Each row of a before or after table is a point. One or more steps were done to the points. Then noise was added and the rows were shuffled. The steps act on how far a point lies along the listed directions, d1 being the first. Name the steps. A step turns or swaps two directions, mirrors them in a line or flattens them onto one, adds a multiple of one to another, or multiplies one. Angles are multiples of 10 degrees, from the lower direction toward the higher: turns from -170 to 170, lines from 10 to 170 but not 90. Use the fewest steps. Two steps may share a direction if one is a turn and the other turns, adds or multiplies; they go together, in the order done. Otherwise the lowest direction goes first.

Directions:
(1): [ 34 -21]
(2): [21 34]
Before, 14 rows:
[[-11  20]
 [ 59  12]
 [ -1  -5]
 [ -1  20]
 [ 39   6]
 [ -8   0]
 [ 11  12]
 [-26 -16]
 [  1  18]
 [ 30  11]
 [-25  -2]
 [  4   5]
 [ -8   8]
 [  5  23]]
After (14 x 2):
[[  8   0]
 [-24  10]
 [-12  13]
 [ -2 -18]
 [ 49 -58]
 [-26  -8]
 [-16  41]
 [-27  -3]
 [ 73 -92]
 [-49  15]
 [-36  41]
 [ 31 -44]
 [-33   0]
 [ -3  -7]]
Steps: multiply d1 by 2.5; multiply d2 by -1

Directions:
(1): [  6 -15   7 -53]
(2): [  4 -17  52  12]
(3): [50 25  4 -1]
(4): [-25  45  19 -13]
Before, 8 rows:
[[ 25   8 -12  -2]
 [-23 -13 -19  24]
 [-18  24 -14  -2]
 [ 30 -15   7 -82]
 [-24  12  27  23]
 [  9 -39  27 -57]
 [  9 -48 -52 -19]
 [ 11  27  -1   4]]
After, 8 rows:
[[ -1 -13 -65  23]
 [ 25  13  36  -1]
 [-80 -36 -17  25]
 [ -7  32   2  -8]
 [ -9 -10 -12 -24]
 [ -8  10   7 -26]
 [-42 -38   2  48]
 [ 36  17 -11   9]]
Steps: turn d1 and d3 by -120 degrees; turn d2 and d4 by -20 degrees

Directions:
(1): [-38  20 -30 -41 -25  30   2 -18]
(2): [ -1  42  12 -30   8 -32 -41  27]
Before:
[[ -5   5 -13 -31  -7   8   0  -4]
 [ -4  49  17 -23  10 -17 -27  19]
 [ 95 -41  46  75  54 -26 -12  38]
 [ -6   9   1  12  -2 -36 -18  21]
 [-21 -21 -43 -24 -25  52  28 -32]
 [-23  26 -12 -20   3  13  21 -14]
 [ 17 -17 -11  -9  24 -16 -13  14]
 [ 40  -1  36  46  37 -50 -33  10]
 [-24   4 -57 -21 -14  62  20 -32]]
After:
[[  4  -8  -3  -9   0   3   5   1]
 [ -3   8  -3   8  16  -1  22 -14]
 [  1 -37 -30   6 -12  42  34 -26]
 [ 30  17  -2  -8  12   7 -32  23]
 [  5  32  13   3  14 -32 -48   4]
 [  4 -16 -35  19   6  50  25 -22]
 [  6  35  23  -7  17 -26 -25  23]
 [-10  12   1  11  -6 -30 -23  22]
 [ 11  -8 -20 -19  22 -16 -13  10]]
Steps: flatten d1 and d2 onto the line at 110 degrees

Directions:
(1): [  7  13   3 -42  43   4  40  19  36]
(2): [ 29 -11 -24  51  23 -37  25 -12  17]
(3): [-57  35 -22  21   2  12  35 -14 -10]
(4): [  4  10 -13   8 -50  18   1   3  62]
(5): [-19 -14 -32  19  30  20 -36  49  10]
Before (10 x 9):
[[  2   1 -40  26  36  16  19  37  55]
 [ -5   2  19 -11 -35  -2  16 -31  -5]
 [  0  28  27 -29 -40   5 -10 -17 -63]
 [ 30  -2  -8   5  11  -7  41  15  89]
 [ 41  -7  11   2  18 -18  -9   5  42]
 [ 12   0   8 -49  18 -12  17   1  23]
 [ 10  15  59 -34 -45 -14  21 -46 -74]
 [ 24   7  15 -26  28   6   9  28  39]
 [-20   6  -3 -11  11 -30  35 -49 -41]
 [-12   2   5 -23  12  21  32  -1  49]]
After, 10 rows:
[[  3 -21  -3  77 -39 -29 -18 -35 -22]
 [ 30 -38 -10 -32  44 -19 -22  22   3]
 [ 66 -21  53 -80   6   3 -11  37   7]
 [-28   4 -37  74  -5   1   3 -14 -25]
 [ 10  13  15  29 -14 -29   6 -45  -7]
 [ 25 -26  16 -20 -14   4 -19  11  19]
 [ -7  11  18  29 -16 -10 -11 -28 -46]
 [-13 -31   6  30 -16   8 -37 -18 -27]
 [  2 -15   9  -6 -10 -23 -24 -24 -42]
 [ 31  14  24 -69  -3  19 -13  36   4]]
Steps: mirror d1 and d4 in the line at 110 degrees; mirror d3 and d5 in the line at 50 degrees

Directions:
(1): [-15 -32  15 -57 -25 -10 -36 -22 -41  13   0 -13]
(2): [-30  39 -30  13  19  24 -25 -41  -8  27 -42 -14]
(3): [-17   2 -47 -20 -33  19  50 -22   5  15  41  -8]
(4): [ 24  -7 -46  14  -6  30 -23  15 -45 -51   5 -10]
Before:
[[-17  40 -11  56  40  16  35  -5  42  18 -24  -1]
 [-21  -4 -12 -14   4  16 -24 -21 -14   0  24  -4]
 [ 17 -51  34 -12  -7 -17   2  19 -10 -19  29 -10]
 [ 21  -7  -9  15  -8  11  21  21  19 -27  24  15]
 [ 50 -26  57  23  36 -28 -69  52 -14 -30 -46  -4]
 [ 27  -9  -2  42 -32   5  42  41  22 -19  39  -2]
 [-32  62  21  10  39  14 -59 -44  -7  63 -86 -13]
 [-12 -29  36 -24   3 -23  21   3  27  -1  -1  -5]
 [ -7  -6  24  -1  -5  -9 -16  10  -8  -1  -8  -4]]
After (9 x 12):
[[-15  41 -42  27  31  33 -61 -41 -25  28 -70 -37]
 [ -8 -17  -7 -17  -6  10 -17  -5 -17 -17  42  -1]
 [-41  40 -52 -38 -39  39  55 -59   7  71  29 -20]
 [  8 -20  29  15  26  -7 -54  -1 -20 -12 -28 -19]
 [ 26   6  44  61   5 -12  -4  44  30  -4 -13   4]
 [ 16   2  18  28  15   3  -8  19  19 -20 -12  19]
 [-14 -12  35 -12  19 -16 -11  -7  19   1 -29 -11]
 [-21  25  -2  31  18   2  83   0  67  32  19  10]
 [-17   8  -1   0  -4   4 -15  -5 -11   7 -14 -11]]
Steps: add 0.5 times d1 to d4; turn d2 and d3 by 90 degrees

Directions:
(1): [ 13  -5 -11 -41  14  23  42 -60  40 -10  -5  -4  -9   3  -7  31  43  38]
(2): [-24 -35 -19  -9  15 -31 -19 -14   8   9  67 -10  65  -5  24 -14  18  14]
(3): [ 36  22  29  30  -3  -5  -6   1  46 -49  20 -16  19 -49 -22  -6 -34  30]
(4): [ 36 -31   1  28 -28 -11  -9 -30 -32   6  41  50 -46   3 -17 -21  10  31]
(5): [-31  25  -2  26   6  31 -38 -48 -18  13  -9 -49 -26 -14  39 -25  -6  33]
(6): [ 24 -40  18  -3  45  35  21  50   0  25  29 -25 -36 -33  28   3   7   3]
Before (10 x 18):
[[  5 -12 -12  -4 -21  -8   6 -55  10   8  12  10   2  22 -14   7  28  33]
 [  8 -15 -17   9  -6   9  -8  -4 -47  33   8  16 -38   6  23 -15  21  20]
 [  6  38   5   7   1  36  -8 -32  26 -34 -33 -21  -4 -16 -15  10 -16  30]
 [-23 -28  -9  -8  29   3  -2 -19  -9  35  48 -19   7 -16  54 -13  15  22]
 [  9 -64   9 -16  30  -7   4  12  16  26  41   1  11 -11  21  -3  19  -5]
 [-25 -35 -11  14  36  -3 -23  38 -28  23  33 -43  28   0  61 -21   7 -14]
 [  6  41  27  23   1  10 -10  24  28 -29 -11 -35  11 -17  -6  13 -36 -22]
 [ -1 -18  -2  18  -5 -13 -31 -15 -20  13  37  -6 -11  13  19 -28  -5  32]
 [  9   4  -5   0 -20  19   3 -46  10   1  -3  16 -36   4  -8  -9  17  31]
 [-15  22   4  -7 -13 -11 -15  -8  -7  13 -36  -3   4  33   6  18  -1 -22]]
After, 10 rows:
[[  8  -4  14 -21  19  15  15  11   7  25 -18 -19 -23  12  22  30  16  -9]
 [-19 -14 -20 -23 -11 -49  10 -23   3   8  34  38  54  25   3   2  11  -3]
 [ 26 -34 -10 -29  -2 -18  30 -36  23  -4  38  22   1  26 -14  12  31  44]
 [  9 -42  17  49 -18 -25 -32  76 -44  33  42  12   4   1   0 -34 -30 -27]
 [-34 -12  -6  15 -22 -44 -53 -30  -8  11  13  10  43  19   8 -31  -8 -15]
 [ 29   6  19  17   3   8  -1  70   9 -27 -11  10  11 -17 -27   6 -41 -25]
 [ 18  35  19 -11  15  32  26 -24  62 -35 -13 -37   3 -17 -12  40   3   6]
 [ 18 -11 -29 -24 -20  -6  21 -28 -19  10  -3  46 -16  27  -7   8  40  19]
 [ 19 -17   6  28 -26 -16 -13  66 -27   9  14  39 -21   1 -17 -30 -27 -27]
 [-18 -15 -45 -67  13 -11  41 -97  45 -22   5  -8  61  44  14  38  74  37]]
Steps: turn d1 and d5 by -160 degrees; multiply d1 by 2.5; multiply d6 by -1
